Rows are points. The last column is the point's height on a tilted bowl or saddle (a function of degree 2), plus a little noise. Along how many of its main directions does it bend up, bend down or stay straight?

Points, 17 rows:
[[-16 -33  -5 -17]
 [-23  20 -32 -31]
 [ -1  -7  11 -10]
 [ 12 -29  11  -6]
 [ 33  12  24 -10]
 [-54  36 -21 -60]
 [-28  13 -27 -29]
 [ 15   6   1  -7]
 [ 30  -7  -8  -3]
 [-21  -4 -44 -24]
 [ -8  26  -4 -21]
 [ 48 -26  15  -6]
 [  8  -6  16  -7]
 [ 23  60 -22 -43]
 [ 16  -4   0  -4]
 [-26 -21  44 -32]
 [ 39 -21 -13  -2]]
Directions: 0 up, 3 down, 0 straight

Points:
[[  1 -11 -55 -23   8]
 [ -1 -13 -18   9   5]
 [-34 -13 -34   4   8]
 [ 44  16   0   5 -25]
 [  6 -17  53   7 -48]
 [-30  38 -52  -6  28]
 [ -9  -1   1 -16   4]
 [-30  30  23 -27 -17]
 [ 12 -22   4   5 -12]
 [  7 -37 -12 -29 -17]
 [-14   8  45  26 -60]
 [ 21   7   0   4  -7]
 [ 17  18   1 -42 -18]
 [-14  -2 -12 -26   5]
 [-10  -2  -3  16  -4]
 [ -6 -37  -6  44 -43]
 [-36   3   3 -20  -1]
 [  9  16 -28  14  14]
 [ 41   1   4 -25 -23]
 [  0 -43 -35 -33 -24]
 [-18 -21  60  10 -59]
 [ 18 -17  10  11 -18]
 [  8   2 -13  28  -3]
 [ 27  -6  37 -13 -32]
 [-19  12  19  -4 -11]
 [ 19  15  -3 -18  -5]]
Directions: 0 up, 3 down, 1 straight

Points, 46 rows:
[[ 12   0  14 -38 -23  11  21]
 [ 14  12  10 -13   8  -1  10]
 [ -2  34  11 -49 -18 -16   1]
 [  8 -12   0  37 -11 -24 -24]
 [ -6  11 -40 -10  -2 -17   6]
 [ -1  -3   7   4  -8  -3  -6]
 [  5   5 -26  24  14 -30  -4]
 [ 13  10 -18 -11  33 -18  30]
 [-14   7  -9  33   1  26 -26]
 [ 23  19  18 -45 -14 -32  12]
 [ 11  -6  -6  11  25   3   3]
 [-46  20  14 -36   1   1  11]
 [-17  33   9  22  -8 -27 -15]
 [ 23 -34  42 -14   3  -8   3]
 [-35 -30  -7   6   8  15 -15]
 [ 12 -28   5  13 -13  -1 -18]
 [-39 -15  12 -16  20 -31  -6]
 [-35  -9 -19 -18   1 -10  -6]
 [-22  33  17 -52   8  45  46]
 [-15  -1  -5  -4  -5 -10  -6]
 [ 31  13  -5  18   4  28 -13]
 [ -4  28 -18   9   7  11  -7]
 [-29 -11 -50 -10  -9  28  -2]
 [-52   2 -14  -9 -18  13  -5]
 [ -5  -9   4 -22  11  23  22]
 [ 44  23   3   2  24  -7  14]
 [ 16 -31  15  -8  16   9   5]
 [-20  19 -17 -25 -10 -17   3]
 [ 43  13  -8 -45  27  12  60]
 [ 24 -44  13 -17  26  -8   0]
 [ -2 -35  21  25 -18 -25 -23]
 [ -7 -19 -22 -26 -14  -5  -1]
 [-20 -36   2  37  -7  32 -36]
 [-49   1  -9  14  10 -13  -7]
 [ 45  19 -36 -33   1  -1  48]
 [ -8 -32  29   7 -32 -11 -10]
 [ -7 -27 -35  -2  14 -11 -13]
 [ 25  -3 -26  10   1  12  -5]
 [ -4  59  30 -32  12 -39 -14]
 [-11  -4  19  12 -11   5  -7]
 [ -8 -10   7  49   9  60 -27]
 [ 21 -19 -27  35 -45   5 -38]
 [ 19 -22  30 -11 -38  28  22]
 [-25 -19  21   5 -24 -29 -15]
 [-18  43  15  19 -19  29 -29]
 [-16  30  -4 -24  24  -9  21]]
Directions: 3 up, 2 down, 1 straight

Points:
[[ 20   7   2 -19  -9  12  -5   2   0]
 [ 15   8  10   5 -18  46  10 -10 -29]
 [  2  -4  -7  22   2   4  11 -15  -1]
 [-19  15 -24  18  10   6 -14  14 -30]
 [ 14  -5  33  -4   4  37  -7  37 -37]
 [  3   2   9  14  33 -13   5 -21  -5]
 [ -4   0  32  21  23   4  22   1  -1]
 [  4 -22  13 -18  10 -43  12  12  37]
 [  7 -24 -22 -37  21   4  27  18 -32]
 [ 24  10  -5  -4   8 -29   5  -7  14]
 [-20  -1  -7   1 -22   0  33  -9 -40]
 [ -4  -8 -17  20  -7   4 -12  18  -3]
 [-32 -10  -2 -13  -9   0  -4   9  -9]
 [ 14   2  60  -1  11 -13 -17  -5 -16]
 [  8  20  32 -33  19 -10 -18  -2 -22]
 [-20   1  -5   7  -9 -24  25  -3  -8]
 [ -8   3 -15  16  26  -6  -6  25 -14]
 [-14  -2  -8 -16  12 -20  -6 -29  -3]
 [ 25   3  -1  11  19   1  -7  27   1]
 [ -6  13   9 -16   2 -18   8  -4   5]
 [  8  -7 -20  32  10   5  30  -3 -39]
 [ -7  -3  16 -25  29   3  -9   7   0]
 [ -8   1  13   5  25   7  25 -10  -9]
 [ 12  16 -30 -18 -20   3 -25  12 -19]
 [ 23  31 -10  -1 -21  24   8  13 -10]
 [-20 -34   2  26 -14 -14 -24  12   8]
 [-28   5 -18  21  -6   4   2 -11 -15]
 [ -6  -1   1  29 -28  14 -21 -20  18]
 [  2  -4  -3  13  13 -25  17 -14   8]
 [-17  -3   4  11  -4  17 -40  15 -27]
 [-33   2 -20  -4  -5  -8  23  22 -38]
 [ 29  23 -15 -11 -32 -19  24 -31 -36]
 [-15  -9  -6  16 -11 -29  21  11   6]
 [-12  -1  -3  -1  19  23  12 -15 -20]
 [ 15 -16  19   8 -22  -2  -1   5  14]
 [-18  32   1   7 -17  14  -5   8 -16]
 [-11   1   7 -21 -26   1  -6  -3  -5]
 [ -3  -6 -13 -38 -56  10 -13  13 -60]
 [-29 -13   3   3  34   4   2  -4   1]
 [  9   1 -13 -45   0  13   6   7 -34]
 [  1  -2 -22  -3   5  -3  -7  -9  -2]
 [ 23 -12  17   2  13  13  17  -1 -10]
 [-24   0 -13   4  26  -6   5  33 -16]
 [ -8 -11   5   1 -25 -11   2  -8  19]
 [ 13  -8  -1  17  12  22  39   6 -44]
 [ 12  -8  17  -4  14  -3 -13  31   5]
 [ -2  12   2   5   9   9  -5  -6   4]
 [ 13   1   1  -9   3   7   1  24   8]
 [ 14  17   2 -12  27  25 -26  30 -36]
 [-54  -1   6  27  -3 -23 -12  -4 -15]
 [-10  -4   8  -5   4  14  18  14  -5]
 [ 31  34  -7  23  17 -12  21  18 -14]
 [ 29 -23  17 -38  22  -9   0  12  -3]
 [ 15   4  18   8  43 -23  -8  16  -1]
 [-13  15  21  -6 -22  -4 -10   4  -1]
 [ -8  32   5  -2   0  -3 -11  18  -7]
 [ -1  28  -7  -2 -18   0  -1 -31 -18]
 [ -7  43   2   3 -24  26  11 -19 -38]
 [  0   5  -4 -30 -11 -16   0  -8   0]
 [ -3   9  29 -28 -17 -16   3 -17 -14]
 [ -9 -17  -4 -14 -14 -24 -21   2  23]
 [ -9   6 -12  11  18   1  -2   5  -4]]
Directions: 0 up, 5 down, 3 straight

Points, 60 rows:
[[-10  58 -14 -10   2  34  27   5 -60]
 [ 56 -36   7  -1  -4  32   5  11 -53]
 [ 20 -26 -19   5   7  10  51   1 -29]
 [-26  -2   0  28  16   3  16   3  -1]
 [ 27  10  -2  12   8   5 -56   2 -20]
 [ 46  35  19  -1   3  15 -25 -35 -25]
 [ -4 -19 -35  22  -6  28  27  16 -36]
 [ -5  11  52  -9   2 -27 -40   5  13]
 [-56  23 -18  -1  -1 -21  -2 -19 -22]
 [ -1  13  -2  -4   6  30  16 -29  -9]
 [ 12 -10   0   0   8   0  35  -9  -6]
 [  3 -12  -2  15 -20  -2 -10  13 -15]
 [ 10   2 -17  12 -34   8  -1 -27 -15]
 [ 18 -16  -1  26  -6 -16  13 -13 -10]
 [ -9 -18 -13  22   4  13  17 -57   0]
 [  6   3  23 -23   2 -12  -2   5  11]
 [ 13 -32  -5 -22 -51 -24  15   3 -26]
 [  3  36   3  -8 -31   5  15  12 -34]
 [ 31 -19   5 -10 -10  -5  10 -19  -3]
 [ -8 -14 -17 -12  -7   1   4  13  -6]
 [ 14  -5  25 -31   2   7 -25   4   4]
 [-32 -39 -21   3  -6   5  12  -1  -5]
 [  5 -52  41 -18  29   8  47 -32 -17]
 [ 14  19  16  19  17   9   3  -4  -7]
 [-15  16   0   3  28   4  -4  -6   8]
 [ -3  -2  -6 -27   0  -3 -26   7   4]
 [ -1 -18   4 -12   7   9   0 -24  10]
 [ 27   0   0   7  25  18 -36  -3 -15]
 [ 30  -3 -25   7   7 -25  14  -9 -15]
 [ -7   8  24   3  26 -17  10  -5  14]
 [-48  15  -7  21  19  -8  33  33 -40]
 [  1  26 -27   6 -23  -6  25  -5 -28]
 [ 13  -2 -18 -18  11  -1 -30  11  -2]
 [  7 -20   8 -14  25 -20  24  40 -26]
 [ 14 -37 -37 -23 -11  14 -34 -18 -19]
 [  4  14   9  -4  29   2  33 -13  -8]
 [-32 -12  -5   2 -29   8  34 -10 -18]
 [  8   7  -3 -23  -5   8  37  36 -39]
 [  5  -8  -3  55  19  -1 -12   5 -24]
 [-15   3 -11 -38  -2  -1  34  33 -36]
 [-12 -13   8 -12   1   7   9  20  -4]
 [ -2 -25 -13 -23  -2  33  -1  13 -19]
 [-15   5 -21  -6 -17  50  -7  13 -44]
 [ 29 -11  28  19 -31  -5  -7  15 -35]
 [ 24   5 -16  -6   6   6  -8 -50  -7]
 [ 18   4   4  -1   3  18 -35  -7  -7]
 [ -6   2   9  -1  -8   8 -16   4   0]
 [-10  19  17  10  11  23 -23  14  -8]
 [ 17 -38  28 -10  30 -46  -3  16 -15]
 [  9 -20  21 -15 -32   6   1  -9 -10]
 [ -9   7  -9 -16 -25 -10  21   6 -15]
 [-24  58  15 -18  12 -16 -41   5   1]
 [-18 -28  30  -2  32 -21  -4  -3  19]
 [-17  -4  29  -3  -9 -32  29 -13  -4]
 [-60 -14  -1 -32 -15 -22 -23  -5 -27]
 [-10  12  10  13 -25 -47 -19   2 -17]
 [-21 -26  28 -22 -23 -15 -40 -15 -14]
 [ 11  13 -17  17 -22  33  -5  13 -42]
 [ 31  24  49  12  -6   1  21  47 -58]
 [ -7 -38 -13 -16 -32 -18 -16 -27 -11]]
Directions: 0 up, 6 down, 2 straight
